Rows are points. To make a cloud, some directions were put in groups of two or more. Within a group, all points are equally far from the middle, so they leave a hole (a ring in 2 directions, a hollow ball in 3). The other directions are filled evenly. Then the cloud was stretched, turned, moved and blurred a little. Count the holes, and give their numbers of directions, smallest first.

Cloud (14 x 2):
[[ 49 -15]
 [ 32  30]
 [-25 -19]
 [-18   2]
 [-13  52]
 [-65  25]
 [ -6 -32]
 [-25 -39]
 [-60  -4]
 [  6 -38]
 [ -7  29]
 [-24  20]
 [ 35  31]
 [-12 -38]]
Holes: 0

Cloud:
[[ 62   7   0]
 [ 38 -32  -3]
 [-14  33  32]
 [-18   0 -39]
 [  4  21  47]
 [  9 -35  26]
 [ 34  36  -8]
 [-11  34  12]
 [ 57  -6   4]
 [ 70  -5 -10]
 [ 33 -35  -4]
 [ -8   1 -49]
 [ 71  -8 -12]
 [ 41  29   4]
 [  8  -8 -65]
 [ 14  26  32]
 [-50 -33   7]
 [ 47  16  12]
 [ 17 -26  31]
 [-10  34  11]
 [ 75  11 -13]]
Holes: 1 (2)

Cloud (30 x 4):
[[-27  42 -31   7]
 [ 11 -23  22  51]
 [  1 -42 -35 -22]
 [-13 -13  10  52]
 [ 10  26  48  24]
 [ 43 -37  -6 -33]
 [ 39   8 -51 -35]
 [  6  31 -61 -13]
 [-21  -9 -31 -34]
 [ 52   8 -12  59]
 [-25  20 -12  47]
 [ 73  39 -25  12]
 [ 13 -33  19 -34]
 [-11 -29 -22 -37]
 [-40   8  -3  26]
 [ 40 -35  26 -20]
 [ 68 -30  -1  -6]
 [  0 -50 -29  20]
 [ 36 -54 -11  -2]
 [-10 -37  11  35]
 [ 24  11 -16 -56]
 [ 62 -30  18  16]
 [  8  36 -63   3]
 [  3 -47  18 -11]
 [-32  19 -35  26]
 [-32 -20  -6 -23]
 [ 36 -35  24  34]
 [-29 -26   7 -18]
 [ 47 -25 -50 -11]
 [  5 -45   5 -27]]
Holes: 1 (4)

Cloud (46 x 6):
[[ 20  44 -38  47  15 -18]
 [ 60 -47 -13  17   9 -21]
 [-37  -4 -12  -4  52  54]
 [ 18  15 -17  53   3 -45]
 [ 45  33 -25 -25   9  -6]
 [ -6  39 -27 -17 -41 -41]
 [ 46  16  -6  35 -41   7]
 [-24   1  -2  51 -16 -70]
 [-55  -6 -41 -14  37  -8]
 [-23 -30  23  26 -33  30]
 [  5 -31 -30  29  31  29]
 [-49 -38  -7  43 -25  18]
 [-48  10   7 -37  25  60]
 [ 40  -3 -17   0   0 -56]
 [ 23 -41 -33   4  25  20]
 [ 37  16  -4 -42   9 -21]
 [ 32  14 -23  37   2 -37]
 [-41  28  27  11 -23  24]
 [-13  33 -65  45  37   1]
 [ 11  49  16 -18 -22  -5]
 [ -5 -65 -84   8  -7  16]
 [-29  72   3  30 -18   4]
 [-25  -2 -44   8  -9  -5]
 [ 11  18 -18  21 -16 -67]
 [-14 -43 -27  38 -19  17]
 [ 29  25 -56  -3  26 -21]
 [-15  43 -71  15   6  16]
 [-48  22 -56  29  51 -35]
 [ -2  40   6 -17  71 -21]
 [  2  43 -84 -14 -26 -19]
 [-17  -5 -31 -24 -11  28]
 [  4  23 -27  57  -7 -10]
 [ 47 -40  23   7 -13  23]
 [ 50  38   0 -45 -13  40]
 [ -3   7  21  27  45 -15]
 [-18  22 -27 -12  -5  15]
 [ -8  12  35  -2  41  -3]
 [ 29  32  14  31 -55  10]
 [-22  20 -24  -4  44  28]
 [ 41   4   6  55 -12  21]
 [-47 -30   9  20 -46  21]
 [ 27 -37 -23   8  71 -23]
 [-27  10  34  -8  10  36]
 [ 16 -28 -33  39 -39  41]
 [-33 -38 -49  21   7  -8]
 [-20 -39  -6  37  58  21]]
Holes: 0
